Every row gives one point. Examples show where two turns around zero, p and q, send a point. Where does a point land after both, in the order given? Backwards means that the second turn is done in reverse. Each puzzle has new turns, and all numbers are rounded.
In the rows, 128 means zero.

Turn p:
[122 128] => [123 132]
[ 97 155] => [119 168]
[118 111] => [110 120]
[137 103] => [120 103]
[165 143] => [167 118]
Turn q:
[ 93 129] => [ 93 131]
[137 108] => [136 107]
[154 147] => [155 145]
Where do these land?
q, then p backwards: [140 144] => [129 148]
q, then p: [ 86 152] => [111 173]
p, then q backwards: [151 111] => [138 101]
q, then p: [142 131] => [141 121]
q, then p: [121 101] => [105 112]

Turn p:
[ 76  93 116 112] => [ 76  96 113 146]
[152 117 121 150] => [151 131 142 150]
[146 134 139  90] => [141 107 129  92]
[138 150 161 127] => [131 149 146  98]
[122 156 120 122] => [130 142 105 114]
[114 123 112 169] => [121 150 125 168]
[148 123 126 125] => [146 120 135 128]
Turn q:
[126 136 120 140] => [128 137 122 140]
[150 139 131 146] => [153 128 126 146]
[140 157 138 125] => [145 138 152 139]
[ 86 120 139 140] => [ 86 117 127 143]
[122 151 152  83] => [123 132 179 106]
[115 113 110 111] => [111 136 117 105]
[158  81 106 150] => [151 109  73 116]
Where do these land?
q, then p: [105  75 133 147] => [103  94 107 167]
p, then q backwards: [114 157 112 125] => [128 115  95 135]
p, then q backwards: [142 124 129 114] => [141 119 139 121]
p, then q: [148 112 177 128] => [127  91 168 122]
p, then q: [131 147 102 140] => [146 153 115 137]
p, then q: [127 154 115 113] => [135 153 122 109]

Turn p:
[135 126 112 141 142 103 140  31] => [ 97 147 105 151 140 131 106  39]
[117 118 132 115 102 116 133 140] => [114 115 131 134 101 126 134 142]
[124 158 124 135 125 117 123 137] => [123 158 131 135 129 127 128 144]
[133 132 125 124 132 102 106 122] => [130 137 118 150 125 114 108 130]
[148 136 112 113 146 149 125 145] => [153 135 111  99 135 124 125 139]
[ 79 122 173 102 150 127 138 147] => [ 96  99 175 106 136 115 102 153]
[120 121 127 122 109 161 135 137] => [133 114 134 109 115 155 140 135]
[123 120 112 140 150 127 131 135] => [124 123 113 127 155 125 132 134]
[140 125 137 137 114 154 102 126] => [161 124 138 136 123 151 126 126]
[147 136 140 133 127 104 138 144] => [131 139 135 136 123  97 144 134]
[142 116 114 145 109 150 138 144] => [145 120 118 124 125 145 164 132]
Turn q:
[136 132 130 112 126 113 146 133] => [133 132 145 113 123 115 137 121]
[ 89 109 130 159 117 143 145 145] => [106  94 139 165 113 139 139 143]
[154 127 153 130 130 105 135 136] => [158 143 144 130 113 112 122 123]
[ 99 146  82 115 137 110 106 155] => [ 92 123  97 124 149  85 149 133]
[172 130 144 128 151 133  95 154] => [164 159 109 126 128 112 108 163]
[123 134 141 131 116 133 131 150] => [119 138 137 139 111 125 134 143]
[153 112 104 130 145 129 141 122] => [155 104 117 105 132 128 132 130]
[121 153 110 130 117 163 105  86] => [106 142  94 120 146 175 128 113]
[121 120 128 128 114 100 133 128] => [122 120 137 132 116 109 123 108]
[131 130 141 119 145 119 154  79] => [150 125 153 118 153 150 130  91]
[109 114 143 127 109 159 118 120] => [103 126 135 137 124 158 107 140]
Where do these land?
p, then q: [162 146 121 128  97 118 136 151] => [130 138 133 114  88 122 160 113]
p, then q: [147 152 131 110 106 114  99 145] => [127 156 107 130  87 115 135 127]
q, then p backwards: [105 110 133 104 117 135 111 140] => [ 93 135 136 112 141 110 129 130]
q, then p: [120 108 131 162 145 129 107 148] => [142 121 110 158 149 126 152 144]
q, then p backwards: [132 126 142 157 157 163 147 100] => [123 115 123 165 117 168  98 131]
q, then p: [120 148  93 112 141 156 140 151] => [100 115 119  89 131 112 141 152]
q, then p: [112 107 107 103 125 114 130  99] => [117 101 124 128 132 128  88 111]
p, then q: [116 132 147 146 124 111 145  95] => [123 128 140 159 144 151 128 103]
p, then q backwards: [137 124 147 130 140 111 137 125] => [117 126 130 121 134 101 131 134]

Turn p:
[117  81 124 124 151 152  71 153 129 164 110] => [136 132 113 132 140 141  69 162 174 162 107]
[ 89 124 142 159 160 140 104  94 172 137 123] => [102 156 138 162 134 124  99 104 180 102 119]
[147 128 134 119 112  92  98 130 113 128 145] => [150 124 152 115 103 112 103 133 103 138 130]
[147 136 117 135 145 157 156 148 145 100 123] => [141 133 102 120 151 125 165 139 144 105 143]
[122 151  96 133 110 136 134 135 160 136 118] => [103 139  98 121 102 111 147 133 140 120 122]
[153 110 130 135 141 117 163 153 119 139 118] => [143 117 121 140 155 111 153 140 122 158 141]
[120 165 179 129 139 133 140 174 102 151 127] => [109 162 145 132 174 131 132 168  83 134 118]
[100 116 137 122 104 102  94 118 120 134 109] => [117 108 151 133 106 125  97 127 126 134  90]
[107 129 139 155 123 145 124 124 120 127 154] => [117 136 136 155 122 152 119 138 125 109 143]
[147  99 163 110 116 116 145 121 104 103 118] => [156  96 168 121 145 141 148 123 119 139 121]
[123 166  94 122 130 118 151 103 104  90 150] => [129 113 104 116 118 132 139  89  86  88 148]
[132 138 109 111 129 130 168 116 160 125 153] => [104 129 119 108 123 119 159 105 137 125 166]
[160 119 101 112 105 125 116  94 117 131 115] => [157 120 118 112  91 137 133 100 129 150 115]
Turn q:
[185 146 122 101 144 151 176 149  98 119 142] => [154 159 108  87 118 114 170 159  93 125 161]
[106 119 120 126 141 132 150 135 117 163 126] => [120 154 129 128 151 127 125 119 131 162 141]
[123 131 118 101 101  98 129 147 101 116 145] => [ 96 113 111 119 109  92 130 133 132 128 153]
[117 131 139 118  82 144 115 125 136 117  91] => [101 113 126 121  98 141 136 132 135 141  83]
[121 139 138 160 122 142 137 144 199 124 143] => [153 118 165 165 134 148 163 145 169 123 117]
[109 137 133 107 132 118 145 106 128 113 139] => [104 132 141 111 137 123 141 110 132 107 135]
[128 144 113 160 120 141 121 118 133 102 131] => [131 130 123 162 111 142 141 123 120 104 119]
[176  67 131 170 154 144 114 128 140 108 129] => [181  82 117 147 159 157 123 145  84 125 125]
[123 120 120 111 148 128 119 142 170 137 107] => [143 125 121 120 159 128 128 137 165 132 102]
[151 141 158 139 116  84 123 149 114 101 121] => [126 107 147 132 106  82 117 157 107 110 121]
[110 139 114 114 110  98 115 106 122 152 105] => [112 133 123 121 115 104 107  90 145 140 108]
[105 126 133 130 140 148 111 116  96 118 134] => [102 140 120 130 130 155 105 126 111 115 137]
[110 123 123 125 155 137 111  99 110 195 153] => [140 158 132 118 140 153  81  87 142 153 163]
Where do these land?
p, then q backwards: [138 115 126  98  77 129 134 127 127 130 119] => [146 121 152 111  84 148 138 126 138 129 118]
p, then q: [ 76 139 130 157 142 131 100 126 146 126 118] => [110 119 126 170 132 133 115 135 140  97  90]
p, then q: [132 158 130 114 113 133 171 158 124 117 116] => [100 155 118 117 156 104 151 135 109 139 145]
q, then p: [127 121 132 134 169 119 127  95  97 122 157] => [154 131 137 119 133 154  96 107 108  96 147]
q, then p backwards: [150 134 124 129 150 144  96 124  84 129 166] => [132 142  99 135 140 140 105 131 106 119 184]
q, then p: [110 122 128 149 141  94  81 129 137 168 107] => [151 159 137 142 106 101  88 126 159 130  98]
p, then q: [131 112 145 102  96 112 155 161 154 119 135] => [104 114 154 107 157 109 138 150 139 157 150]
p, then q backwards: [162 141 127 130 157 132  96 100 117  98 151] => [162 149 122 133 167 127 112  92 128 148 149]
q, then p: [ 98 115  91 169 138 109 111 135 137 128 108] => [144 140 104 181 123 104 113 115 145 115 116]
q, then p: [142 105 139 107 115 160 159 152 145 129 114] => [107 127 110 115 161 132 150 143 128 169 136]
q, then p: [ 96 134 101 155 136 121 107 111 160 162 142] => [138 172 135 154 108 119 130 104 167 109 131]
p, then q: [160 142 146 164 134 143 132 104 110 120 148] => [152 145 142 135  93 137 146 134  96 106 143]
p, then q backwards: [153 134 127  84 119 130 161 138 133 126 101] => [144 106 125  90 118 136 169 123 142 128 108]
p, then q: [117 120 146  98 106 135 162 132 123 117 110] => [110 138 138 105 165 140 141 133 115 153 125]

Turn p:
[144 115 110 112 137 143 171 152 159 120  90 116] => [167 126 111 140 137 146 178 161 132 125 114 114]
[128 121 106 131 165 111  95 147 114 139 129 162] => [126 139 127 103 168 112 118 137 112 143 144 167]
[137 141 126 141 169 125 106 112 113 128 152 122] => [122 149 148 131 152 137 110  99 117 152 139 138]
[137 132 112 145 118 153  98 169 135 131 115 106] => [164 109 116 159 125 128 104 151 124 142 142 147]
[ 97 146 140 117 169 126 121 103 152 114 119 110] => [128 124 149 124 155 154 121 110 126 142  77 122]
[150 100 138 100 111 143 124 124 114 150 128 164] => [131 122 130  82  97 121 146 136 116 124 158 135]
[137 125 165 135 134 127 125 103 177 109 126 125] => [122 102 173 137 133 161 138 122 127 104 114 121]
[144 106 152 149 115  87 112 148 113 139 156 138] => [104 131 150 130 137  92 107 141 112 105 168 120]
[152 114 109  98 124 152 107 157 104 116 136 142] => [155 134  96 102 122 141 116 137 107 128 165 139]
[120 173  94 143 105 119 170 135 112 163 139 146] => [100 171 104 141 108 106 138 146 180 144 129 141]
[110 111  95 125 115 110 105 100 124 124 151 146] => [113 112 112  99 147 113 115  96 153 118 142 139]
[ 97 160 165 126 112 140 129 111 108  99 136 122] => [ 96 132 120 136  96 148  99 108 113 120  94 117]
[120 134 130 159 133 114 126 104 128  97  97 105] => [130 120 130 166 141 122 134  96 117 111  96 135]
[147 139 118  85 101 118 166 102 128 138  99 113] => [160 154 123 112  95 120 161 120 157 106 105 107]
[ 99 104 160 153 111 152 167 152 139 152 146 103] => [101  95 129 157 106 120 137 161 128 157 130  78]
Turn q:
[125 154 145 149 128 131  92 143 106 136 114 135] => [101 140 133 134 114 153 113 139  97 152 121 139]
[146 111 143 101 113 106 119 114 150 182  87 155] => [172 142 142 103 153 126  99  93 119 150 105 168]
[108 133  93  92 133 138 106 123 138 102 134 110] => [140 143  93 102 108 130 132 142 130 100 120  97]
[169 119 112 149 116 110 114  74 138 141 138 113] => [156 119 143 143 110 113  72 103 135 126 156 113]
[126 153 175 122 184 162 161  92 125 102  99 147] => [134 138 166 146 145 203 174 101 130 107 138 116]
[146 150 131 109 126 124 117 120 101 126 151 135] => [129 143 122 125 129 125 129 128  96 133 163 117]
[153  89 137  98 129 123 130 134 136 141 113 113] => [171 105 134 116 152 115 126 128 118 135 108 123]
[106 136 159 126 114 157 125 149 124 128 138 128] => [106 115 131 102 123 145 153 146 126 148 133 138]
[159 119 117 119 106 138 105 138 147 132 122 143] => [159 139 132 116 130 122 104 158 130 139 131 142]
[116 124 150 134 126  88 104 146 124  95 152 105] => [ 98 125 154 118 106  93 134 140 101 122 113  99]
[136 134 119 144 125 139 113 113 146 144 154 148] => [119 140 132 117 134 132  96 132 149 133 155 129]
[120 128 127 136  91 167 182 137 156 100 132 145] => [137 120 135 128 116 126 174 152 184 121 150 162]
[102  86 102 133 157 103 147 146 103 144 102 132] => [115 109 101 152 164 114 126 112 120 100  82 144]
[111 142 114 166 138 106 158 164 123 143 138 111] => [ 85 126 112 165 133 102 139 121 148 150 111 126]
[ 94 142  97 142 134 129 146 125 104 104 146 100] => [ 96 117  92 149 102 121 148 124 136 104 135 107]
Where do these land?
p, then q: [112 158 152 145 121 110 140 117  92 101 139 116] => [102 134 118 136  73 148 118 112 119 116 120 133]
q, then p: [170 103  89 129 111 134 106  96 154 134 114 156] => [150 131 156 126 139 157  97 129 118  98 167 169]
q, then p: [107 139 129 131 149 100 126 164  86 137 111 117] => [116 138  98 141 129  86 145 113 120 152  98 145]
q, then p: [173 131 151  92 109 165 123  90 144 151 126 160] => [136 156 163  94 107 174 122 128 122 142 181 127]
q, then p: [136 136 134  87 151 165 128  98 119 107 122 139] => [142 149 110 138 112 177 136 114 117 142 153 108]
q, then p: [124 106  77 133 109 148 131 127 145 171 144 122] => [157 107 134 104 174 129 122 132 163 124 148 153]
q, then p: [103 151 123 134 120 124 106 154 138 124 126 116] => [138 125 109 127 111 110 118 148 148 129 102 134]
q, then p: [136 101 143  81 112 146 116 102 134 125 155 162] => [137 160 129  84 137 168 115 127 108 116 152 104]
q, then p: [110 134 143 181 161 114 129 143 124 124 127 130] => [101  92 130 149 128 118 122 131 114 147  86 133]
q, then p: [107 144 120 137 142  85 151 146 143 131 132 110] => [122 130 140 147 138 104 140 118 153 120  82 126]
p, then q: [143 132 153 115 144 126 120 137 111 111 147  96] => [122 114 123 135 105 148 118 132  99 147 144 104]
q, then p: [ 96 120 150 142 135 111 133 135 118 121 101  94] => [128 102 115 133 107 100 160 116 116 120 101 123]
p, then q: [147 109  99 157  99 136 155 154 155 126 120 147] => [109 124 132 148 149  92 140 157 175 116 131 130]
